Each wall is flat, endless, passes through zero and stands at right angles to its row. A trip goes straight from one point to another. Which walls does it cross, in order?

Walls:
(1): [-17 -41 -35]
(2): [-27 -34  28]
(3): [ 41 -43 -25]
(4): [21 17 -2]
(5): [-20 -14 -29]
(6): [-46   8  51]
(7): [  7 -52  -1]
Trips:
[  6  -5 -26] to [-1 -8 35] -> 4, 2, 5, 6, 1, 3
[  5   4 -24] to [ 20 -48 -12] -> 7, 4, 2
[-30 -29 -12] to [  4 -18 -42] -> 6, 2
[39 -3 14] to [-21  39 -28] -> 7, 3, 5
[-21 -22  19] to [-28   3  32] -> 5, 1, 7
[ -7 -56 -27] to [ -7 -14 -35] -> 2

Walls:
(1): [-32 -11 -17  10 -36  24  18   2]
(2): [ 43  27  15  36 -39   9   2 -38]
(3): [-36 -13  -9 -11  -1 -14 -31 -26]
(4): [ -2 -17  29  -8 -24  25   5  14]
(5): [ 32  20 -13  -4  23 -10 -19   9]
(6): [-23 -30   2 -15  12  24  -9  35]
Trips:
[-14 -14 -50  39  17 -18  43  13] to [-17  10  41  -8  42  21 -48  20] -> 6, 5, 1, 3, 4
[-20   0 -55   3 -13 -32  25 -24] to [-12 -22  42  54  13  22   3  44] -> 6, 3, 4
[ 60  13   6 -19   0  -1 -16 -24] to [-20  14 -40   6  37 -18  23   0] -> 2, 3
[ 13  -8   7  15 -33 -26  32 -23] to [  7 -38 -29  10 -24  19  23  -8] -> 6
[ -1   2 -24 -20   7  35  21 -13] to [-29   2 -24  14 -21 -42  -8  26] -> 4, 3
[ 26 -12  15   3  11   8  27 -23] to [ 15 -29  -3   2  -8 -11 -52 -21] -> 5, 3, 4
[ 20  34 -32  14  11 -12 -24 -31] to [ 36 -19 -16 -24  10   3 -19   9] -> 3, 2, 6
[ 20   0   4 -13  12  -4 -35 -24] to [ -5  11 -54 -21  27   7  -6 -20] -> 2

Walls:
(1): [ 12  -1 -27  26  25  -9   4 -11 -33   4  29  -4]
(2): [  8  18 -12  12   4   8   8  22  28  -8   1  29]
(3): [ -1 -22   6   0 -28  -8  -2  -2  -2  33  21   0]
(4): [ -1  -9  -6   4  41  -7   4   2 -21 -17  -2   9]
(5): [ 31  -6 -36  -8  -9 -30  26   4   6  -3 -36  -4]
(6): [  1  15   2 -17   9  -2  22 -34   3  -4  -4  16]
(7): [-21  -3 -30 -24 -10  -7  27  -3 -13 -26  11 -17]
(8): [ 27   9 -20  16  25 -37   9  16 -12  14   3   2]
Trips:
[ 28 -27  17  22  20  -1  -6 -23   2  21   3   8] to [-14  22 -13  13  11  35   1  15 -22  -9 -18 -28] -> 6, 3, 8, 7
[ -6 -10   7  11   2 -35  25  15 -21  25  -5 -18] to [  6   3   5 -26 -11  25 -31  -2  14 -18   1   2] -> 4, 1, 8, 5, 7, 3, 2
[ -4  -4 -22 -14 -11  22  14   4  -2  24  -9 -14] to [ 14  -3   7  -4  13 -26  -6  -4 -11 -10  -8  44] -> 6, 8, 2, 4, 1, 7, 3
[-19  48   5   4  -4 -25  -4   2 -11  11  -1   4] to [ 16  12 -22  14  -1 -14  -4   7  14 -15  -4  -3] -> 5, 7, 6, 4
[-19 -60  42  19 -16  -8 -19  15   3  -3 -49   8] to [-11  26  -8  -6  -3  18 -10  -6  -9 -17  23  36] -> 4, 2, 3, 6, 7, 1
[ 16  -4 -11 -25   9 -38  -5 -10  10 -21  44  -1] to [ 17  -5   6   7   8 -12   1   7  -8 -20   0  21] -> 2, 3, 7
[  3   6 -16  13 -10   4  20   8   2  -5   3 -23] to [ 21  43 -14 -20  -3 -17  -3 -25  -6   3   6  11] -> 6
[ 27  -4 -15   0  20 -10  28 -11   0   1  -3 -19] to [  8  22  -5  -7  -6   6  22  17  20   1  -1 -35] -> 2, 4, 1, 6

Walls:
(1): [  8  -4 -25  17 -38  11   0  12  -6  21   5  -9 -10  34  -7 -29  21  -4]
(2): [ 23 -38   5 -35   8   5  10  14 -29 -15  11  25  21 -22   1 -10  13  -9]
(3): [-15  -3   1  17  16  28  13  13   6  -5   5  -1   9 -12 -24  19  27  37]
(4): [ -3  -6  15  -4  15  -9  36  14  22  23   6  30   2   4  13   7  -9 -27]
(5): [ 21  48  58  13 -34  21 -30 -13 -12 -14 -15   8 -11  14  -4  -5  14  10]
(6): [ 22  -3   8  15 -40  -1   0   4   5  -4  12  43  -9 -19 -21 -17  16  20]
(7): [  1 -25 -17   7 -16   0  13 -15  12   6 -20  -9   3 -19 -26  -3  22 -11]
(8): [ -3   0  28  10   1  -6 -31  12  14  -8 -24 -26 -39  -8  -3 -29  -4  -6]
(9): [ -7  -7 -19  -7  -3  -7   1  10  42  -9  -4  28 -31 -27 -37   5  22   7]
Trips:
[ 30  29   1  -1  -9 -11  11  20 -15 -17 -19   8  -8 -20   8 -12   1   2] to [ 13   5  -5  -7  27   3   8  20   3  40  23  14 -39  -3 -14 -14  11  16] -> 1, 4, 3, 5
[ -9  10  17 -37 -24  21 -10  25  23  26  -6  -9  -5   2 -19 -25  10  28] to [  8 -13 -11  26   2 -20 -28   7   1 -24  -4 -10  -4   7  24  -6   0 -12] -> 7, 3, 9, 6, 5
[ 24   2 -17 -27   4  -8  -7  23  24 -12   5  21  -6 -18 -28  -6  17   0] to [-28 -27   7 -14  14 -29  -5  13 -15  -1  -2  -4 -13   8  12 -21  -2   8] -> 3, 7, 6, 9
[ 18   0  15 -35  45   2  20 -10   1 -15 -25  -4 -33  -7   3   0  28 -27] to [ -3   0  -5 -20  18 -10  31  -7  -2 -24  18 -18  10  32   7 -14   8   0] -> 7, 9, 8, 1
